Each row of a before or after table is a point. One or more steps were done to the points. Then noise was added and the rows were shuffled. The steps act on columns, c1 being the first. Name the steps. A step turns or swaps two columns, mirrors them in a line or flattens them onto one, adds a multiple of one to another, or multiplies or shifts one. Angles are multiples of 10 degrees, from the lower column toward the higher: turns from -170 to 170, lines from 10 to 170 but not 90. Use the fewest steps. Two steps may share a column if one is a turn and the other turns, adds or multiplies; they go together, in the order done. Otherwise the lowest column goes first.

Before, 13 rows:
0: +0.29 +0.16 -0.44
1: -0.43 +0.86 +0.49
2: -0.15 -0.08 +0.54
3: +0.41 -0.18 -0.39
4: +0.36 +0.30 +0.81
5: +0.22 -0.30 -0.26
6: +0.44 +1.21 +0.62
7: +0.19 +0.22 -0.51
8: -0.01 +0.50 +0.63
9: +0.10 +0.68 +0.38
10: +0.24 -0.38 -0.41
11: +0.13 +0.30 +0.10
12: +0.21 -0.21 -0.03
After (13 x 3):
0: +0.22 +0.34 +0.22
1: -0.01 -0.57 -1.03
2: +0.17 -0.62 +0.23
3: +0.09 -0.46 -0.38
4: -0.18 +0.41 -0.43
5: +0.42 +0.11 +0.49
6: +0.29 -0.50 +0.24
7: -0.42 -1.26 -1.29
8: +0.25 +0.45 +0.75
9: +0.11 -0.96 -1.00
10: +0.44 -1.80 -1.71
11: +0.34 -0.13 -1.00
12: +0.18 +0.36 +0.50
Steps: multiply c2 by 2; turn c2 and c3 by -150 degrees

Before:
0: -0.07 +0.48 -0.35 +0.51 -0.53 -0.49 +0.25 +0.64
1: -0.31 -0.74 -0.26 +0.52 -0.75 -0.29 +0.02 -0.51
2: +0.03 -0.28 +0.72 -0.37 +1.00 +0.13 -0.22 +0.25
3: +0.70 +0.42 +0.34 -0.34 -0.13 -0.04 +0.21 +0.16
4: -0.04 +0.37 +0.30 -0.51 +0.80 +0.42 -0.41 -0.06
5: -0.26 -0.08 +0.65 +0.01 +0.58 +0.62 +0.20 -0.12
6: +0.36 +0.29 +0.51 +0.18 +0.74 -0.01 -0.12 -0.25
7: +0.31 -0.37 -0.34 +0.28 +0.11 +0.23 +0.15 -0.03
8: -0.29 -0.30 -0.50 +0.23 -0.27 -0.51 +0.65 -0.30
After, 9 rows:
0: -0.29 -0.53 +0.46 +0.63 -0.30 -0.52 +0.17 -0.23
1: +0.75 +0.70 -0.31 +0.26 -0.15 -0.02 -0.32 +0.18
2: +0.37 +0.41 -0.04 -0.14 +0.74 -0.03 +0.17 +0.59
3: +0.33 -0.58 +0.23 +0.18 +0.08 +0.24 +0.28 -0.28
4: +0.03 -0.46 -0.56 -0.21 +1.05 +0.12 -0.41 +0.53
5: -0.05 +0.65 -0.14 -0.41 +0.83 +0.39 -0.51 +0.30
6: +0.00 +0.72 -0.42 +0.29 -0.56 -0.47 +0.53 -0.66
7: -0.25 -0.09 -0.27 +0.18 +0.59 +0.70 +0.01 +0.67
8: -0.38 -1.21 +0.60 +0.01 -0.77 -0.28 +0.52 +0.03
Steps: multiply c2 by 1.6; turn c3 and c8 by 120 degrees; swap c4 and c7
